Every row gives one point. The last column is the point's height on a tilted bowl or saddle (a function of degree 2), plus a little noise. Along how many of its main directions does it bend up, bend down or stay straight?

Points, 17 rows:
[[-3.4  2.7 -6.6 -4.5]
 [ 1.5 -1.3  1.6 -1.9]
 [-0.4  0.4 -0.6 -1.0]
 [ 4.7 -0.1  5.0 -5.2]
 [ 2.2 -0.7  5.0 -3.6]
 [-1.2 -0.9 -7.2  0.0]
 [ 2.6 -4.2  1.8 -4.5]
 [-1.2  0.3 -2.5 -1.0]
 [ 1.3 -4.5 -4.1 -0.5]
 [-2.9  1.4 -0.6 -1.9]
 [-3.2 -4.7  2.8 -3.9]
 [ 2.9  0.7 -0.1 -2.2]
 [ 2.8  0.4  1.0 -2.4]
 [ 2.0  4.3 -1.4 -4.1]
 [-3.6 -1.0  4.3 -2.7]
 [ 2.5  1.4  2.4 -2.6]
 [ 3.3 -3.0 -3.5 -1.7]]
Directions: 0 up, 2 down, 1 straight

Points (15 x 4):
[[-0.7  1.6 -7.4 -5.8]
 [ 3.3  0.3 -2.4 -1.5]
 [ 1.7  3.5 -5.6 -4.1]
 [-0.4 -1.8  4.7 -2.0]
 [-0.5  0.3  1.1 -0.7]
 [-1.1 -0.7  3.1 -1.2]
 [ 6.3  1.1  4.0 -2.6]
 [ 1.5  1.4  4.5 -1.3]
 [ 1.6  2.9 -5.4 -3.7]
 [-1.9 -0.8 -0.9 -1.6]
 [-0.6 -0.2 -5.0 -3.3]
 [-3.1 -0.5 -0.5 -2.0]
 [ 0.6 -3.6 -4.1 -3.5]
 [ 0.8 -0.6  1.8 -0.7]
 [-6.0 -2.0 -0.6 -4.4]]
Directions: 0 up, 3 down, 0 straight

Points (21 x 5):
[[ 1.9  3.5 -2.8 -7.3  3.4]
 [-0.3  1.2 -2.6  2.5  1.4]
 [-3.3 -2.6  1.5 -2.6 -2.0]
 [ 4.0  0.9  2.0  3.4  1.8]
 [-3.6 -1.5  1.2  3.4  1.1]
 [-3.1 -0.3 -2.9  1.9  1.0]
 [-0.7  3.5 -2.0 -1.0 -0.1]
 [ 4.3 -3.2 -3.0 -1.0  4.1]
 [-2.9  0.4 -0.1  2.3  0.9]
 [ 0.2  1.2  1.5 -4.1  0.6]
 [ 2.1 -5.1 -8.3  0.5  6.8]
 [-0.8  2.7  1.5  5.0  2.2]
 [ 3.7 -0.6  4.2 -0.1 -0.8]
 [-2.1  1.6  2.4 -3.4  0.2]
 [-0.2 -4.3  0.7  0.3 -0.9]
 [ 1.9 -6.2  4.7 -1.4 -5.5]
 [ 0.1 -0.1  4.1 -2.8 -1.2]
 [-0.6 -2.0  4.2  0.5 -2.5]
 [ 3.1  2.3 -0.1 -1.3  1.6]
 [ 5.2 -4.6 -2.9  0.9  5.9]
 [-3.1 -3.8  3.8 -2.8 -3.9]]
Directions: 2 up, 1 down, 1 straight

Points, 26 rows:
[[ 2.5 -0.9 -0.3 -3.4 -0.3]
 [ 5.6  2.7 -2.2 -1.0  5.2]
 [-3.7 -3.7 -2.7 -0.4  3.8]
 [ 1.4 -3.3  0.4  1.2 -1.3]
 [ 1.8  2.4 -0.3  4.0  3.4]
 [ 4.0  2.8  1.4 -1.2  3.3]
 [ 0.9 -4.6 -7.0 -0.3 -3.1]
 [ 1.8 -1.9 -3.3  7.9  7.8]
 [ 1.1  3.5 -1.2 -0.1  2.2]
 [ 5.9 -0.1 -1.5  0.9  1.7]
 [ 3.2 -2.8 -0.8  0.9 -1.6]
 [ 1.8  0.7 -4.0 -1.0  0.8]
 [-1.1  2.9  1.9  1.5 -0.4]
 [ 4.8  0.3  4.2 -1.2 -1.6]
 [ 0.4  0.1  5.0  1.1 -3.1]
 [ 1.6 -2.7  5.6 -3.0 -4.5]
 [-1.9 -0.5  3.3 -0.7 -0.5]
 [-0.7 -2.1  0.9 -4.4  0.9]
 [ 3.3  2.9  6.5  5.8 -3.1]
 [ 1.2  0.1 -0.9  4.2  2.9]
 [ 0.5  5.6  0.3  5.0  2.6]
 [-2.5  2.4 -3.0  4.0  2.1]
 [ 3.3 -0.5 -3.3 -3.6 -0.6]
 [ 0.1  2.2 -1.2 -1.8  1.4]
 [-3.7 -4.6  0.7  1.6  4.0]
 [ 0.2  2.2 -5.4 -2.0 -0.2]]
Directions: 2 up, 2 down, 0 straight

Points (27 x 5):
[[ 0.3  3.3  0.9 -0.2  1.2]
 [-0.7  3.9 -5.5  0.3  4.2]
 [ 1.8 -2.4  0.8 -1.7 -0.5]
 [-3.2 -0.7 -7.5 -1.9  5.5]
 [-6.0  1.2  1.8  1.1  2.5]
 [-1.3 -4.6  0.5  3.8  0.4]
 [ 0.5 -0.7 -0.4  1.1 -0.6]
 [-0.7  1.0  0.5  0.9  0.0]
 [ 1.0  1.2 -0.7 -0.9  0.2]
 [-1.1  0.8 -1.3 -6.0  3.1]
 [-3.3  3.6  2.0  4.3  3.3]
 [-0.2 -1.8 -0.8 -3.0  0.2]
 [-2.3 -1.3  1.3  1.2 -0.2]
 [-1.6  7.1 -2.2  1.3  5.5]
 [-2.5 -7.4 -0.3 -4.6  3.2]
 [ 1.5 -3.8 -1.5 -5.3  2.2]
 [ 1.8  7.0  0.4 -2.6  5.2]
 [ 1.3 -4.4 -0.1  4.0  0.1]
 [-3.3 -1.7  2.2  4.8  1.5]
 [-1.7 -0.8  4.1  0.7  0.2]
 [ 2.5  2.2 -2.1  3.6  1.4]
 [ 1.0 -1.8 -1.1  0.7 -0.6]
 [-0.5 -2.6 -3.8  3.1  1.1]
 [ 3.1  2.6  2.0 -2.8  1.8]
 [-1.2  9.0 -1.3  4.1  8.3]
 [-4.2  0.2  3.9 -0.2  1.3]
 [ 0.2  3.9  4.3 -1.4  2.7]]
Directions: 4 up, 0 down, 0 straight

Points, 49 rows:
[[ 0.9  2.6  1.3  1.0  2.6 -4.0  1.1]
 [-2.2 -5.3  3.6  5.9  3.0 -1.5 -8.4]
 [ 1.1  0.1  3.7 -1.3  2.1  3.7  4.1]
 [ 3.0 -0.9  0.9 -2.1  5.2 -2.7  2.0]
 [ 1.3  0.9 -1.5 -4.9 -2.9 -1.0  2.3]
 [-2.5 -3.4 -2.9 -4.2 -1.6  3.5  0.6]
 [ 0.1  3.3  3.3  3.0  4.5 -1.6 -0.4]
 [ 0.0 -0.4  0.7 -3.5 -3.8 -1.2  2.6]
 [ 1.0  0.2 -1.1 -1.5 -3.1  0.4  2.1]
 [-2.2 -5.1  1.4 -3.9 -4.1 -3.3 -3.6]
 [-3.4  7.6  3.5  6.5  0.4 -2.6 -7.7]
 [ 1.0 -0.4  1.3  1.1  1.3  0.7  1.4]
 [ 2.3  0.2 -4.2  2.8 -3.3 -4.0 -2.7]
 [-2.8  4.2  0.5 -5.3 -2.3  0.6  3.6]
 [ 6.4 -0.9  3.5 -4.4  3.3 -2.9  2.6]
 [ 5.3  3.5 -2.7  0.1  1.1 -0.6  0.3]
 [-0.8  0.1 -5.5  2.6 -0.9 -1.6 -2.3]
 [-1.8 -2.3  0.5 -4.1 -1.0  1.3  1.9]
 [-6.2  0.2 -0.6 -3.4  1.2  1.0 -1.4]
 [-0.4  2.3 -0.6 -3.5 -0.5  0.4  3.3]
 [-2.0  0.0 -1.5  3.1 -1.0  0.1 -1.4]
 [ 2.2  1.9 -4.3 -1.9  3.1 -0.5  0.9]
 [-0.8  2.6  0.8  0.2  2.3  4.7  1.7]
 [-2.3 -6.0 -2.3  4.4 -4.5  0.3 -4.5]
 [-2.6 -2.3 -1.9 -0.7  2.0 -3.9 -2.8]
 [-0.1 -2.6 -0.7 -2.4 -4.0  2.9  2.3]
 [ 3.5  1.8 -5.0  1.6  1.4 -4.7 -1.9]
 [ 2.6  0.5 -3.3  3.6  3.1  4.3 -0.8]
 [-0.5 -4.9  2.1  4.9 -1.7  1.2 -4.2]
 [ 8.0  4.0  2.2  4.9  4.8 -2.7 -2.9]
 [-0.9  0.6  3.6  0.4 -1.4  2.6  2.0]
 [ 1.4 -0.4 -4.6 -0.5  0.7 -2.3 -0.8]
 [-2.1 -3.2 -0.4 -2.9 -7.6  8.0  3.6]
 [ 0.9  3.9 -4.9  4.4  1.5  2.4 -4.0]
 [-0.8 -1.4  4.0  0.0  0.9 -1.6  0.3]
 [ 4.4  3.6  2.8  1.6  0.5 -0.5  1.0]
 [-8.9  3.6 -3.9 -2.6 -2.2 -0.8 -5.8]
 [ 1.4  0.7  0.7 -0.1 -0.5  1.6  2.6]
 [-2.3 -0.8 -5.5  3.2 -2.2  2.2 -2.5]
 [ 1.3 -5.4  1.6 -4.9  0.7 -0.1 -0.3]
 [ 3.6  2.7  3.2  2.9 -2.6  1.7 -1.1]
 [ 2.1 -1.0  4.3  1.0  5.6 -0.9  0.9]
 [ 3.6 -1.6 -3.4  1.8 -3.9  1.3 -1.2]
 [-2.0  1.9  5.3 -0.2  1.3  1.5  1.9]
 [-2.2 -2.0  4.4  0.8  5.1  0.9 -1.3]
 [-7.5 -2.3  1.1 -0.8  0.3  0.3 -4.5]
 [-3.0  0.8  2.4 -1.3 -2.6  6.5  2.8]
 [ 0.1  0.3  2.2 -2.2 -3.7  0.5  3.3]
 [ 1.4 -0.3 -0.4  2.7  1.2  1.6  0.3]]
Directions: 0 up, 3 down, 3 straight
